Rows are points. The last column is the point's height on a tilted bowl or saddle (a function of degree 2), plus a little noise. Count its main directions that bend up, bend down and stay straight.

Points:
0:  4.1  4.2  4.2
1: -1.4  1.0  1.5
2:  2.4  2.2  2.2
3:  0.6  2.4  1.6
4: -3.2  3.2  3.3
5: -4.2 -3.4  3.6
6:  4.3 -1.8  3.2
7:  1.9  1.7  1.7
8:  4.5 -0.9  3.2
9: -3.2  6.3  5.6
10:  1.0  5.3  3.5
Directions: 2 up, 0 down, 0 straight

Points:
0: -2.0  2.9 -1.1 -1.4
1: -2.3  2.7  4.8 -3.4
2:  6.8  5.7  2.8 -8.1
3:  1.8 -0.4  1.3 -0.7
4:  0.3  3.0 -2.4 -1.8
5:  2.9  3.1  2.0 -2.7
6: -2.6  2.9  0.4 -1.5
7: -0.7 -4.6 -3.6 -1.5
8:  1.9  0.5  3.4 -1.7
9: -2.8 -4.9  5.4 -3.8
10: -3.5  5.3  4.4 -5.3
11:  0.0 -1.5  3.2 -0.9
12: -0.2 -0.5 -0.3  0.0
13:  2.6 -4.4  2.2 -1.9
14: -4.0  6.6 -1.5 -5.3
15: -1.4 -0.8  0.3  0.0
16: -7.0 -5.8  1.2 -4.3
17: -4.1 -0.3  0.4 -0.9
Directions: 0 up, 3 down, 0 straight

Points:
0:  0.4  1.5 -1.9 -5.2 -3.3
1:  1.0  0.7  1.8 -0.1  2.1
2: -3.4 -5.5 -1.3 -4.6 -3.5
3:  1.0 -8.2 -1.8 -2.6  1.6
4:  2.6  1.6 -5.1  3.0 -7.1
5:  0.9  5.2  2.7 -2.8  4.7
6: -3.8  0.6 -0.7 -4.5 -0.2
7:  2.4  4.4  2.9 -0.8  4.3
8: -2.0 -3.5  0.2 -5.6 -3.2
9:  7.1  0.4  1.3 -0.9  3.4
10:  6.4  2.3 -0.2 -2.4 -1.7
11: -2.2  0.3 -4.6  1.2 -0.6
12: -1.6  6.0 -3.3  2.1 -2.7
13: -1.6  2.9  0.7  2.7  1.9
14: -4.0 -0.6 -2.9 -3.3 -0.3
15:  2.8  3.9 -1.6  2.8 -4.6
16:  1.6  3.7 -2.3  1.4 -4.0
17: -2.0  4.9 -5.4  2.3 -4.2
18: -2.7 -0.5 -1.7 -0.7  0.5
19:  6.2  1.2 -3.2  0.8 -5.5
20: -8.7 -0.7 -0.6 -2.3  2.4
21: -0.7 -2.7 -0.8  1.1  0.0
22:  4.0 -0.5  0.7  2.8  0.8
23: -1.8  4.7 -4.3  0.1 -3.1
24: -7.9 -2.2  1.3  4.8 -2.5
Directions: 2 up, 2 down, 0 straight

Points (41 x 7):
0:  -1.0   0.9   0.7   2.2  -1.5   0.1  -0.1
1:   1.2  -1.0  -4.9  -0.5   0.1   1.5   0.0
2:  -3.1  -0.8   1.8  -4.3  -4.6   3.8   4.3
3:   2.5  -3.5  -6.3   3.1  -5.6   3.0  -3.7
4:   1.5  -3.3  -1.6   2.5   2.3  -3.4   0.4
5:  -0.9  -3.1  -2.5  -3.4  -1.3   2.4   2.0
6:   1.8  -3.8   0.8   1.3   4.3   2.1   2.7
7:  -2.3  -0.4  -2.0  -0.1  -0.1   4.9  -0.4
8:   0.2   0.7  -0.4  -2.5   1.7   1.9   0.8
9:  -5.2   0.4   3.7   2.7   6.5  -3.4   0.1
10:   1.3  -2.3   0.7   0.6  -1.0   1.0   1.2
11:   2.2   0.8   2.3  -5.1   1.1  -5.3   6.6
12:  -1.0   2.7  -0.9   5.4   6.2  -4.5  -0.9
13:   3.5  -5.6  -4.9  -1.5  -5.4  -7.7  -1.7
14:  -1.5  -8.3  -4.0  -3.1   4.9  -9.2   5.6
15:   0.4   2.2  -2.1   4.2  -2.2  -0.5  -2.7
16:   1.1   1.5   2.5   2.5  -2.9   0.5   0.8
17:   0.1  -1.7  -0.7   0.1   2.0   2.3   0.9
18:   3.3  -1.8  -0.7   7.4  -6.9  -3.1 -10.7
19:  -2.5   1.2   0.3   5.4   2.7   0.9  -1.3
20:   1.8   1.9   0.9  -1.1   1.2  -5.3   2.8
21:  -1.4  -0.2  -1.0   2.9   4.1  -3.1   0.5
22:   2.7   2.7  -2.9   5.5  -2.9   4.1  -3.9
23:  -3.4   0.2   3.4   1.5   2.9  -0.2   0.6
24:   3.5   2.8   2.7  -0.8  -0.8  -2.2   4.5
25:   0.5   2.6   1.0  -2.6  -4.3   1.7   4.1
26:  -1.5  -1.0  -2.7  -0.1   0.6  -0.7   1.2
27:   1.9   1.5  -3.9   0.7   5.9   5.0  -1.5
28:   8.9  -2.5   3.8   2.3  -5.1   0.1   0.9
29:   4.5   3.7  -5.2   2.1   0.7   4.3  -3.2
30:  -2.6   2.9   3.5   3.8  -5.3  -2.6  -2.1
31:   4.0   3.6  -1.2   0.9  -1.4  -0.5   0.7
32:  -6.1  -1.9   6.2  -5.4  -1.2  -1.0   4.1
33:   0.0  -3.8   3.0   0.1  -1.3  -4.8   2.1
34:   0.0  -0.8   2.1   2.8  -1.7  -4.5  -1.2
35:  -3.1  -0.6  -2.6   4.9   1.6   2.0  -0.7
36:   1.0   0.3  -2.0   8.3  -1.3   3.4  -4.8
37:   8.3   5.1  -2.8   1.6   2.8   4.5  -1.6
38:   0.1   4.4   0.2  -4.3  -2.7  -0.5   4.4
39:  -1.6   5.0  -2.2   6.5   2.7   2.1  -3.3
40:  -5.4   5.1   0.8   4.1  -1.9  -2.4  -5.0
Directions: 2 up, 2 down, 2 straight
